Each row of a before or after table is a point. One or more steps were done to the points. Then noise was added and the rows were shuffled. The steps act on how far a point lies along the listed directions, d1 being the first. What was done? A step turns or swaps two directions, mirrors them in a line or flattens them onto one, adds a multiple of one to another, or multiplies one. Angles are multiples of 10 degrees, from the lower direction toward the higher: turns from -170 to 170, lines from 10 to 170 but not 90. Use the fewest steps. Two steps may share a direction if one is a turn and the other turns, adds or multiplies; they go together, in the order done. Otherwise the lowest direction goes first.

Directions:
(1): [  1 -55  12]
(2): [-21  10  51]
(3): [52  5 21]
Before (11 x 3)
[[-22 -13  22]
 [ 24  27  -1]
 [ 39   8  25]
 [  0 -17   9]
 [ 37   0  49]
 [  7 -28 -46]
 [  4  25 -19]
 [  2 121  13]
 [-14 -12  29]
 [-18   2   6]
 [ 29   0  53]]
After (11 x 3)
[[ 11   7 -28]
 [-12  51   3]
 [-10 -23  19]
 [ 14 -34  23]
 [ 15 -26  24]
 [ 18  -7   7]
 [ -4 -12   0]
 [ -6 -25  22]
 [ 50 -55 -97]
 [ -8  -2  17]
 [ 18   2 -22]]
Steps: swap d1 and d2; multiply d3 by 0.4

Directions:
(1): [-38 -14  18 -20  25  34 -49 -45]
(2): [ 15 -54  37  40 -11 -37 -32   2]
(3): [ 50  -1  32 -48 -19  30 -24  30]
(4): [-39 -13  11  29   8  43   2  63]
Before (13 x 8)
[[-26   4 -10 -28  24  -5  -3 -54]
 [ -2 -24  18  -4   3 -20  -3 -40]
 [ 16 -21  -5   6  -9   5  -7  28]
 [ 11 -23  29 -21  12  -8 -36 -13]
 [-56  30 -26  12  17   6  22 -34]
 [  0  15   2   7 -20   3  29  53]
 [-26 -13   9  13  29 -27 -16 -70]
 [ 36  10   7  -9 -27 -15  -1 -13]
 [ -3  11  -1 -15  30   9 -22 -62]
 [ 23  -6  25 -43 -17  -3 -32 -54]
 [  7   5  -8  14   0  32  50  52]
 [-50  35 -54  31  28  16  30   1]
 [-33  18 -23 -24   6  27   6   9]]
After (13 x 8)
[[  22   19  -11  -34   24  -20  -24 -103]
 [ -45   16  -20  -16    9   42    8   31]
 [ -24   10    8   23  -17   29   29   89]
 [  -1   -5    1   -7   24  -55  -19 -111]
 [  22  -19   25  -28    8  -22  -38  -29]
 [  60    7   13  -71  -26  -47  -34 -113]
 [  60   17    1  -24  -33  -40   -3  -52]
 [ -72   30  -47   46   33   39   33   32]
 [   6  -25   -2   16   -6   18   -4   46]
 [  -2   11  -18  -47   20  -31   -6  -91]
 [ -58   32  -23   11   20    9   20  -34]
 [  20  -20   11  -17   -2  -44   -5  -73]
 [ -26   -5    1   37    8   68   51  104]]
Steps: multiply d4 by 2.5

Directions:
(1): [ 36  81  30 -16 -17   1 -30  -9   8 -60   0 -13  20 -17]
(2): [ -2  27  32  -7 -29  53   2  15 -41  37  30  48 -46 -29]
(3): [ 44  17 -37  21  -2   6  -8 -39  11  62  31   8  60 -26]
(4): [-43   8 -13 -22  -2  56 -23 -47  29 -10  -6  40  17  60]
(5): [-53  14 -38  25 -12   3 -16  24  66 -11   5   9 -17 -64]
(6): [  7   0  28 -28  66 -10 -23 -14  39  15  67 -19 -39   6]
Before (8 x 14)
[[-26 -50 -17  11 -30  12  28  34 -21   7  -8   1 -34  -3]
 [ 52   5   8  -4  50  -2  13 -61  22  21  37 -23  18  13]
 [-11 -31 -47  52 -39 -49  25  62  -8  50 -39  -4  -9 -83]
 [ 13  11  26 -14  19 -37 -26  13   5 -21  12 -34  -7  -4]
 [-69 -25 -34  47 -20 -21   0  75  39  13 -32   2  -3 -47]
 [-41   3  -1  26 -41  19  19  58   7  15  29  35 -31 -56]
 [ 47  35  16  16   1  44  -8 -51 -10 -22  -6  -7  38  22]
 [ 35  -2 -27  12  58 -25 -23 -43  34   9  38 -34  50  28]]
After (8 x 14)
[[-69 -18 -54  52 -34  -7   0  57  38  24 -42  15  25 -46]
 [ 22  14  21 -22  31 -26 -38  -9  16  -6  31 -25   6   4]
 [ 34  -9   2   5  80 -46 -18 -16  33  -3  54 -54  11  19]
 [-38   6  -8  28 -48  29  14  46  10  21  28  42 -17 -50]
 [ 54  -1  31 -13  75 -15  17 -42  21  11  50 -42 -21   9]
 [ 47  29  30  19  -1  27   3 -24 -26 -43 -23 -18  14  14]
 [-27 -45 -35  18 -40  26  26  20 -16  19 -14  19 -10   0]
 [ -8 -21 -71  66 -62 -26  25  39 -10  64 -52  18  36 -80]]
Steps: flatten d3 and d4 onto the line at 130 degrees; multiply d6 by 1.6

Directions:
(1): [ 30  14 -10  -6   0 -51  18 -51 -30  -5  20   4  30 -46 -21  22   3  38
 -22 -44  18 -19  87 -36]
(2): [ 50 -48  44  -1  26   8 -38 -25   4 -17  23  19  56 -45  -6 -31  -3 -66
   3   3 -63  -3 -12 -14]
Before (9 x 24)
[[  -2   -1   -6  -14   -3  -33   -7   -5    7   -5   20  -20   20  -26
   -34   22    5  -22  -17   -8   20    9   16  -39]
 [ -69   50  -34    3  -40  -16   41   16  -10    6    3   -4  -48   38
     5   24  -13   64   -9  -18   81   13   28    9]
 [  -5    9   15   12  -25    8   11   28   -6  -14   -7    5  -19    2
    12  -12   -5   -1   -5   22  -13   12  -51   -2]
 [   6  -40   31   -7    1   30  -34   17   15  -30  -23   -4    3   14
    28  -42    7  -73   34   39  -55    7  -95   29]
 [   2  -52   53    3   14   64  -41   27   33   -9    3   16   15    7
     7  -42    6  -99    9   35  -79   13  -95   24]
 [   7   40   -6   -6  -13  -62   12  -26  -16   -1    3  -10  -10  -16
     6   20  -12   64   -3  -58   41  -11   84  -16]
 [ -55   39  -29  -18  -13   15    1   44   15   19   -9  -18  -51   75
    -9   39  -19   45   12   -8   35   10   -7   31]
 [  -3  -61   30   33   10   71  -67   38   36   -3  -21   13   10   32
    28  -43    2  -76   23   53  -35   23  -99   38]
 [  26  -38   64   -2   12   60  -43   36   28  -22    9   -4   28   -8
    20  -48   -7 -107   13   38  -64   23 -103   26]]
After (9 x 24)
[[ -17    2  -11   -9   -5  -18    0   14   14   -4   10  -26    1   -8
   -27   17    7  -26  -17    6   29   16   -8  -30]
 [  23  -59   60    3   21   47  -42    3   21  -11   14   19   35  -14
     2  -38    8 -100    2   20  -86    7  -70   12]
 [  30  -45   40   -9   10   15  -35  -13    7  -29  -10    2   28  -19
    18  -41    3  -74   27   20  -66    2  -58   10]
 [ -49   46  -29    3  -32  -32   40   -2  -19    5   12    4  -28   17
    -2   23  -15   65  -15  -32   76    4   55   -7]
 [ -19   30  -17  -23   -5  -13   -1    3    0   13   10   -7  -13   37
   -23   44  -18   47   -3  -34   25   -4   41    1]
 [  12    1   19   12  -20   -6    8   10  -12  -16    1   13   -1  -18
     7   -7   -8    0   -7   11  -17    6  -27  -11]
 [ -15   45  -12   -7  -21  -44   13    3   -4    8  -10  -19  -32   17
    19   18  -13   64    4  -42   48   -2   49    2]
 [  32  -71   39   28   19   43  -69    3   19  -11   -1   22   44  -15
     9  -43    2  -80   13   26  -46   10  -50   13]
 [  45  -42   71   -3   18   45  -44   15   22  -29   24   -2   48  -30
    12  -48   -5 -109    6   19  -70   19  -76   14]]
Steps: flatten d1 and d2 onto the line at 120 degrees

Directions:
(1): [-40  28 -13  10  53 -71 -46  49  12   2   0   9 -13 -19 -51 -39   8 -39
  25   6   7 -28  25  26   7   1  15  19 -10  -6 -22   3 -17 -14  35  40
  40  22 -41 -12  -6   5  37 121  -7 -29  13  -2  -7  50 -20  27   6 -25
 -28 -29 -18  14   9  -5  -7   1  24  42]
(2): [  5  35  31  28  14 -11   9 -57 -29  30   7  49   1  43   6 -50  25   2
  -1  34 -29  47  52  30 -41 -35  -8  11  31 -17  -8  30 -14 -22  34  25
  28   0   5  30 -14   9 -29 -58  10 -15  30  40  34 -10 -16   2  87   5
 -56 -45 -29   3 -19  13 -28 -31  24 -16]
(3): [-17  12  49   6  20 -58 -11  20  19  -6 -18  58   2 -48 -52  11  41 -25
  25   3 -31  14   9 -42   6  -5 -72 -27  42  -1   0  49  11   7  50 -20
 -38 -33  34  26  62 -26 -39 -10 -34 -14 -47   8  28 -18 -43   8 -21  28
  50  24  29   6   8   1  -1   6 -28  15]
(4): [ -4   1   9 -70   5  12  12  49  29   4 -38 -38 -31 -22  31 -23  32  -4
   0  10 -16 -33  28  -1  -1  13 -23  14  18   1 -10 -41  26  -2  17  -9
  32  17 -19 -19  34 -49  58 -39  48  13  -8  24  44  25  -9   1  11  66
 -30 -75  57 -36 -44 -11  34  -6 -42 -19]
(5): [ 74  -8   2  -4  54  24  62  17 -14  14  -3   0  -1 -22  -8  -8   2  10
   3  36  -4  12  59 -30 -37  52  33 -47 -26 -95 -18  40  24 -12 -14  14
 -11  -9 -34  30 -47   7  12  12  27  11 -27  44 -19  35  -5   5  -4 -29
  28  35  33  24 -16 -41 -10  -6 -40  21]
(6): [-11 -47  65 -15  27  -5 -35  26 -25  32  27   4  43   3 -24 -57 -55 -29
 -27   2  12 -14   6  35   0  32  -1 -13 -12 -40 -27  34  -5  38  -1  10
   9  41 -22   1  40  -8  -8 -25  -1  17 -34 -58  20 -36  95 -22  35  -6
 -24  21  20 -32  39  33  17  25 -27  -3]
Before (10 x 64)
[[   1   42  -57   49   44  -54    7   -6   -2  -22  -15   31  -21  -13
   -27   30   36    8   50    1  -13   44   13  -13  -14  -23   12    1
     6    6   15   26  -14  -27   38   31   -9  -36  -13   29  -35   26
   -13  121  -27  -41   19   51  -31   46  -79   32  -14  -28   17   20
   -55   51  -13  -40  -44  -29   66   29]
 [ -45  -15   36  -38  -10  -11  -34   13   14   -2  -20    9   -8   -7
    18  -30    5   12   -3    3  -38    8    0   -5   -2  -17  -61   21
    27   34   -2  -19    5   24   19  -32   -3   14   18  -18   75  -47
     1  -95   13   15  -29  -22   50  -28   16   -4   27   49  -31  -48
    36  -38   -2    9   14   19  -18  -47]
 [ -68   42  -11  -18  -23  -42  -27   34   51  -11  -15  -19  -41  -17
   -16  -16   40  -33    3  -25  -13  -51  -23   24   21  -26  -20   66
    32   58  -10  -28  -31  -14   18    3   50    1  -14  -33   18  -30
    44   61  -12  -25   17   -6   25   36  -53   34  -10   10  -40  -65
    -2    8  -19   14   21  -12   13   17]
 [ -16   -1  -24  -22   13  -25   -3   55   16    6  -12  -17  -31  -47
   -30   26   33  -31   31   -2    8  -22   19  -23   13   18   -8    9
    -4    0   -2   -9   14    0   14   -5   -9   -4  -13  -10   29  -21
    24   57    4  -10    2   22    7   51  -37   21  -20   37   20  -24
     5    4  -11  -11   18   27    8   10]
 [  53   15  -34   25  -20   25   69  -61    9  -10  -40   17  -30   15
    24   69   60   58   17   15  -40   43    2  -63   -6  -13  -25  -20
    15   -1   14   10   23  -30   13  -29  -50  -61   46   22  -28   -1
   -35  -44  -11   -3   14   66  -11    0  -77  -13   -7   -4   49   -1
    -4   22  -39  -27  -23  -12    6  -17]
 [ -28   62  -73  -61   -5  -65  -14   82   51  -53  -46  -34  -54  -63
   -20   47   67   -6   35  -10  -11  -55  -35  -56   44   16  -18   27
     8   50   14  -78   31   -9   12  -13    8  -32    0  -23   -4  -53
    53  105   11  -27   11   17  -12   74 -100   20 -107   48   16  -45
    23   11  -31  -38   23  -10   -2   20]
 [  70  -13    7  -41   42   51   31   28   -1   -6   -8  -60   12  -12
    41   -2    1   13  -14    8   21   16   41  -18  -25   46    5   -6
   -36  -60  -19   -5   20   -3  -18   11   24  -15  -22   -6  -11  -14
    45  -19   37   47  -14   21  -10   36   18   -8    5   14   18   -9
    54  -20    5  -35   16    3  -46   14]
 [  51  -52    6  -14   -8   46   43   23  -11   21    1  -34   19   -2
    13   12  -29   19  -20    3   22   18   -4  -37  -14   47   24  -57
   -36  -65    3   20   20   24  -44  -14  -14   26    2   -5  -18   -6
     2  -35   42   18  -43  -15   -9  -21   39  -11  -27   -8   20   38
    27  -17   20  -13   -8   19  -43  -12]
 [ -32   73  -60   34  -14  -30   -7  -18   14   -4  -20   16  -42   23
   -17   24   20    3   21    3   12    3  -22   16   14  -43   34   44
   -17   52   -2  -21  -33  -42   -7   18   36    3   11   -5  -68   31
    20  112  -14  -40   50   28  -14   36  -77   30  -20  -13  -27  -52
   -51   31   17  -22  -23  -34   58    9]
 [  -1  -15    0   -1  -41   40   -2   -1   10  -20   18  -15   -4   15
    -4   28  -15  -12  -17  -29   19  -21  -27    4    3  -13   14    8
   -17   29   11  -14  -25    3   -5  -24  -20    9   17  -20   -1   -1
    -7  -11   -1   16    7  -31  -10  -10    5   -3  -20  -16    1   17
    -3   -2   24   21    3   -1   11   -3]]
After (10 x 64)
[[  57    7  -69   35   38   28   48  -30  -36    0    6  -16   -7   28
    26   11  -12   39   13   14    8   47   27   11  -39    8   75   -5
   -36  -41    7   12   -9  -23  -17   41   10   -9  -45   27  -90   46
     6   74   16  -10   33   50  -48   44  -14   11   17  -51  -14   26
   -53   39  -20  -45  -41  -32   55    7]
 [  30  -11  -58   14  -58   71   36  -78  -11    1  -10  -42  -16   75
    72   41   -1   67  -21   -4   -5   18  -33    7    6  -22   28   27
   -17   33   13  -49    0  -17  -30  -13   -1   -9   21  -18  -50   18
    -5  -53   12   12   63   16  -20  -12    4  -32   30  -16  -27  -39
   -40  -10  -26    5  -11   -6   43  -46]
 [  26   22 -101  -68    4   11   16   74   14  -32  -14  -93  -35  -23
    19   22   -1   18   -1    1   27  -66  -22  -21   22   61   75   21
   -57   -9    0  -93   31   -5  -54   14   36    9  -54  -33  -79  -21
    88  110   53    1   29    3  -51   89  -19    4  -83   -4  -18  -27
    14    7  -26  -47   24   -6   -2   15]
 [  55  -10   21  -37    5   46   29    9   14  -23  -20  -39   13  -23
    42   36   23   19   -8   -8    6   30   10  -46   -9   22  -45  -10
    -4  -17    1   -4   25    6   -6  -23  -11  -46   26    0   28  -28
    10  -67   12   46  -27   17    5    2   -8  -14  -19   45   53    4
    60  -24    7  -25   19    5  -51    1]
 [ -19    1    5    8  -28    5  -16    9   20  -25   11    7  -10    0
   -30   28    4  -26   -1  -29   10  -20  -22   -2    8  -22   -4   10
    -4   36   10   -3  -28   -3   19  -21  -21    0   22  -15   12   -4
   -11   17  -16    1    3  -25   -5   -3  -22    7  -26  -14    9   14
    -6    6   26   21   -1   -1   18   11]
 [  15  -39   20   -4  -44   22   22    5    5    4  -10   -6   18   -7
     6   40   -6   15  -10  -17    7   29  -39  -52    6   10  -30  -48
     1   -7   22   18   16   31  -21  -40  -38    2   51   -4   29  -20
   -33  -67   10    8  -48  -25   10  -55   10  -13  -42   24   41   37
    20  -23   26    5   -6   20  -33  -24]
 [ -24   33  -21  -22   19  -24    4   55   38    0  -10  -34  -40  -26
   -21  -32   25  -31    0   -2   -3  -57   15   20   -1   15   24   43
    -2   -7  -27  -12  -21  -22    0   24   59   12  -56  -24  -26  -18
    68   98   12  -18    9   12    3   70  -39   39   -9  -23  -37  -47
    12   22  -24  -13   15  -13   -5   37]
 [ -64  -15   19  -41    7  -24  -59   38   14    1  -11  -12  -10   -3
    10  -53  -13   -2   -4   -1  -20  -17    0   24    5  -10  -31   39
     6   34  -13  -37   -7   23   16  -10   27   41  -12  -37   61  -39
    34  -36   20   10  -14  -39   38   -4   34    2   34   31  -61  -67
    23  -39    6   11   18   25   -3  -33]
 [  11   69  -57   32   17  -17   31  -10    5    6  -22   19  -44   10
   -20   19   25   10   24   26    7   13   14   -3   -9  -15   50   17
   -27   -2  -12    4  -19  -51  -12   25   29   -3   -7   15  -93   33
    25  112    3  -34   35   56  -22   55  -84   32  -19  -25  -12  -34
   -31   44    6  -45  -30  -39   33   20]
 [  19  -26  -38  -28   12   23   21   46   -5   17    5  -50  -19  -24
    -1   18   -4  -14    8    4   27  -25   24   -8   -1   43   39    4
   -37  -31   -7  -17   16    5  -26    3    0   15  -37  -15   -9   -5
    38   43   28    9    9   16  -12   53    8    8   -8   14    6  -11
     4    0  -10  -16   19   28    3    2]]
Steps: turn d1 and d5 by 50 degrees; turn d2 and d4 by 10 degrees; mirror d3 and d6 in the line at 70 degrees
